Every row gives one point. The points of each table are mixes of a few directions, plus a little noise. Count the directions of each table, and those that both share. Where both have some left over, give the other angles between the two spaces (their principal angles), to ten degrees, smallest first.

First:
[[ 0.91  0.34]
 [-0.31 -0.12]
 [-0.28 -0.10]
 [ 0.50  0.19]
 [-0.64 -0.23]
 [-0.02  0.00]
 [-0.15 -0.05]]
Second (4 x 2):
[[ 0.84  0.31]
 [-0.27 -0.10]
 [-0.41 -0.14]
 [-0.15 -0.06]]
Directions: first 1, second 1, shared 1

First, 6 rows:
[[-0.19  0.29 -0.19  0.14]
 [-0.19 -0.07  0.50 -0.51]
 [-0.51  0.56 -0.10  0.00]
 [-0.30  0.23  0.13 -0.18]
 [ 0.36 -0.37  0.01  0.06]
 [ 0.84 -0.65 -0.36  0.49]]
Second, 5 rows:
[[-0.62  0.31  0.49  0.20]
 [ 0.67  0.01 -0.78 -0.36]
 [-0.36 -0.09 -0.31  0.31]
 [ 0.13  0.16  0.41 -0.21]
 [ 0.17 -0.38  0.19  0.04]]
Directions: first 2, second 3, shared 1; angles 40

First:
[[-0.65  0.63 -0.25  0.46 -0.30  0.15]
 [-0.05  0.00 -0.02  0.03 -0.06 -0.02]
 [ 0.20 -0.60  0.10 -0.20 -0.11 -0.27]
 [ 1.04 -0.15  0.35 -0.62  0.94  0.24]
 [-0.04  0.07 -0.02  0.03  0.00  0.03]
 [-0.51  0.05 -0.17  0.30 -0.47 -0.13]]
Second:
[[ 0.25  0.99 -0.03  0.43  0.41  0.17]
 [-0.55  0.35 -0.20  0.27 -0.29  0.11]
 [-0.42 -0.56 -0.06 -0.18 -0.43 -0.07]
 [ 0.18  0.81 -0.04  0.35  0.33  0.13]
 [-0.30 -0.47 -0.03 -0.16 -0.33 -0.06]
 [ 0.10 -0.80  0.11 -0.41 -0.12 -0.17]
 [ 0.08  0.17  0.01  0.06  0.10  0.03]
 [-0.27 -0.72 -0.01 -0.29 -0.37 -0.12]
 [ 0.93  0.27  0.25 -0.06  0.70 -0.02]]
Directions: first 2, second 2, shared 1; angles 30

First, 9 rows:
[[ 0.48 -0.29 -0.34  0.27 -0.34 -0.90 -0.06 -0.04]
 [-0.53  0.04  0.72  0.09  0.50  0.36 -0.08 -0.26]
 [ 0.13  0.25 -0.49 -0.39 -0.24  0.51  0.15  0.35]
 [-0.06 -0.02  0.12  0.04  0.08 -0.01 -0.02 -0.06]
 [ 0.00  0.37 -0.45 -0.53 -0.17  0.85  0.19  0.41]
 [-0.51  0.16  0.54 -0.09  0.42  0.63 -0.02 -0.11]
 [ 0.26 -0.20 -0.12  0.21 -0.16 -0.59 -0.06 -0.07]
 [-0.38 -0.15  0.73  0.32  0.44 -0.15 -0.15 -0.38]
 [ 0.62 -0.17 -0.69  0.07 -0.53 -0.70  0.03  0.17]]
Second:
[[-0.19  0.22  0.00 -0.27  0.08  0.62  0.08  0.14]
 [ 0.60 -0.33 -0.45  0.30 -0.43 -1.05 -0.06 -0.02]
 [ 0.07  0.10 -0.23 -0.18 -0.11  0.21  0.07  0.16]
 [-0.32  0.22  0.20 -0.23  0.22  0.67  0.05  0.05]
 [-0.51  0.19  0.51 -0.12  0.41  0.67 -0.01 -0.09]
 [ 0.32 -0.08 -0.36  0.03 -0.28 -0.34  0.02  0.09]
 [-0.09 -0.49  0.74  0.72  0.32 -1.08 -0.27 -0.60]
 [ 0.14  0.17 -0.40 -0.27 -0.21  0.30  0.12  0.26]]
Directions: first 2, second 2, shared 2

First:
[[ 0.66  0.51  0.26  0.22  0.14 -0.10 -0.45 -0.38 -0.29 -0.14 -0.43]
 [ 0.79  0.49  0.47  0.49  0.35 -0.12 -0.81 -0.51 -0.55 -0.20 -0.59]
 [-0.72 -0.70 -0.02  0.11  0.18  0.09  0.04  0.29 -0.03  0.11  0.36]
 [-0.27 -0.32  0.06  0.17  0.18  0.05 -0.14  0.07 -0.12  0.03  0.10]
 [ 0.74  0.64  0.15  0.04 -0.04 -0.09 -0.26 -0.34 -0.13 -0.13 -0.41]
 [ 0.31  0.47 -0.26 -0.44 -0.41 -0.06  0.46  0.00  0.37  0.00 -0.03]
 [-0.09  0.07 -0.26 -0.36 -0.29  0.02  0.45  0.16  0.34  0.05  0.16]
 [-0.53 -0.25 -0.45 -0.51 -0.40  0.06  0.77  0.40  0.53  0.15  0.46]
 [-0.87 -0.90  0.04  0.26  0.30  0.11 -0.08  0.32 -0.13  0.12  0.39]]
Second:
[[ 0.05 -0.09 -0.59  0.31  0.72 -0.25  0.61 -0.56  0.15  0.76 -0.56]
 [ 0.13 -0.16 -0.66  0.26  0.80 -0.40  0.70 -0.61  0.09  0.82 -0.65]
 [-0.25  0.24  0.19  0.22 -0.17  0.47 -0.23  0.10  0.20 -0.11  0.25]
 [ 0.41 -0.35  0.23 -0.71 -0.39 -0.62 -0.16  0.37 -0.51 -0.54  0.08]
 [-0.50  0.47  0.28  0.50 -0.22  0.90 -0.37  0.11  0.43 -0.10  0.42]
 [ 0.02 -0.01  0.06 -0.06 -0.08 -0.01 -0.05  0.06 -0.04 -0.09  0.05]
 [ 0.05 -0.06 -0.19  0.06  0.23 -0.14  0.20 -0.17  0.01  0.23 -0.19]
 [-0.07  0.09  0.47 -0.21 -0.57  0.24 -0.49  0.44 -0.09 -0.59  0.45]
 [ 0.15 -0.12  0.22 -0.36 -0.32 -0.19 -0.20  0.27 -0.24 -0.38  0.16]]
Directions: first 2, second 2, shared 0; angles 80, 90

First, 10 rows:
[[-0.16  0.33  0.24  0.34  0.48 -0.59  0.79  0.01 -0.84 -0.08  0.55 -0.01]
 [-0.01  0.21  0.16 -0.11  0.09 -0.37 -0.07 -0.24  0.08  0.19  0.33  0.00]
 [ 0.02 -0.39 -0.23  0.00 -0.08  0.21  0.12  0.33 -0.07 -0.25 -0.29  0.15]
 [ 0.02 -0.13 -0.35 -0.14 -0.14 -0.18 -0.34  0.14  0.14 -0.01 -0.09  0.13]
 [-0.17 -0.04  0.27  0.19  0.42 -0.85  0.44 -0.29 -0.37 -0.07  0.54  0.33]
 [ 0.10 -0.42 -0.10 -0.54 -0.29 -0.30 -0.73 -0.26  0.90  0.19  0.00  0.33]
 [-0.19  0.10 -0.60  0.58 -0.18 -0.06 -1.28 -0.49  0.36 -0.01 -0.54  0.25]
 [ 0.13  0.27  0.19  0.00 -0.11  0.94  0.40  0.35 -0.21  0.00 -0.27 -0.55]
 [ 0.11  0.34 -0.20 -0.38 -0.12 -0.07 -0.01  0.42 -0.09  0.20  0.19 -0.31]
 [ 0.14 -0.28  0.64  0.06 -0.07  1.25  0.68  0.02  0.08 -0.17 -0.42 -0.30]]
Second:
[[-0.03  0.19 -0.62 -0.29 -0.06 -0.89 -0.52  0.27 -0.04  0.16  0.32  0.13]
 [ 0.05 -0.36  1.09  0.49  0.11  1.57  0.90 -0.45  0.07 -0.28 -0.55 -0.23]
 [-0.03  0.20 -0.63 -0.29 -0.06 -0.91 -0.51  0.25 -0.05  0.16  0.32  0.13]
 [ 0.00 -0.01  0.04  0.01  0.01  0.04  0.03 -0.01  0.01 -0.02 -0.02 -0.01]
 [-0.02  0.17 -0.52 -0.24 -0.05 -0.75 -0.41  0.22 -0.03  0.13  0.27  0.11]
 [ 0.04 -0.27  0.80  0.37  0.09  1.15  0.65 -0.34  0.05 -0.20 -0.41 -0.17]
 [ 0.02 -0.15  0.45  0.21  0.05  0.66  0.38 -0.20  0.03 -0.11 -0.23 -0.09]
 [ 0.00  0.10 -0.30 -0.14 -0.03 -0.43 -0.24  0.12 -0.02  0.07  0.15  0.06]
 [ 0.01 -0.08  0.25  0.12  0.03  0.36  0.21 -0.11  0.01 -0.06 -0.12 -0.05]
 [-0.02  0.18 -0.56 -0.24 -0.05 -0.80 -0.46  0.23 -0.03  0.14  0.29  0.12]]
Directions: first 5, second 1, shared 1
